Each point is reached from the start by the listed moves, each made 0, 1 or 2 times, or once backwards (-1), plus a little noise. Is the number of moves made odd or even? Then give how often each move was made.

Moves:
(1): [ 0.26 -0.08  0.29 -0.04 -0.10]
(2): [-0.15 -0.12  0.00 -0.52  0.32]
(3): [ 0.20  0.15  0.21 -0.42 -0.54]
Start: [-0.07 -0.01 -0.08  0.01  0.14]
Points:
[-0.15  0.24 -0.18 -0.39 -0.32] => even (-1, 0, 1)
[ 0.80  0.13  0.73  0.01 -0.89] => even (2, -1, 1)
[ 0.20 -0.06  0.21 -0.02  0.06] => odd (1, 0, 0)

Moves:
(1): [ 0.05  0.12  0.14  0.03 -0.19 -0.09  0.09 -0.06 -0.22  0.21 -0.03]
(2): [ 0.03  0.26  0.22  0.17  0.04  0.21 -0.10  0.14  0.04  0.06  0.07]
(3): [-0.09 -0.09 -0.03 -0.08 -0.01 -0.02 -0.14  0.28  0.03 -0.04 -0.07]
(4): [ 0.16  0.15 -0.09 -0.19  0.22 -0.03  0.12  0.13  0.06  0.05  0.09]
(5): [-0.01 -0.05  0.01  0.03  0.00  0.17 -0.11  0.13  0.09  0.12 -0.29]
(6): [-0.07  0.06 -0.07  0.10  0.04  0.19  0.14  0.00  0.32 -0.01 -0.02]
(7): [ 0.07 -0.08  0.01  0.09  0.23  0.04  0.07  0.31 -0.01  0.08  0.07]
(8): [ 0.08 -0.01 -0.24 -0.06  0.14 -0.04 -0.04  0.17  0.27  0.38  0.01]
(9): [-0.19  0.12 -0.11  0.08  0.40  0.18 -0.17  0.28  0.11 -0.10 -0.11]
Start: [-0.03  0.00 -0.06 -0.10 -0.17  0.03  0.08 -0.06 -0.01  0.01 -0.14]
Points:
[ 0.11  0.14 -0.08 -0.52 -0.03 -0.37  0.67  0.49 -0.33 -0.04  0.08] => odd (2, -1, 2, 2, -1, 1, 1, -1, 0)
[ 0.13  0.53 -0.66 -0.22  1.46  0.35  0.17  0.95  0.55  0.41 -0.03] => odd (0, 0, -1, 2, 0, 0, 1, 1, 2)
[ 0.09  0.24  0.23 -0.37 -0.51 -0.07  0.14 -0.33 -0.12 -0.62  0.29] => even (-1, 1, 1, 1, -1, 0, -1, -1, -1)
[ 0.56 -0.03  0.09 -0.67 -0.30 -0.79  0.77 -0.28 -0.94 -0.04  0.43] => odd (1, -1, 0, 2, -1, -1, 1, -1, -1)
[-0.36 -0.13 -0.68  0.19  1.15  0.22 -0.35  1.48  0.60  0.51 -0.10] => odd (0, 0, 1, -1, -1, 0, 2, 2, 2)
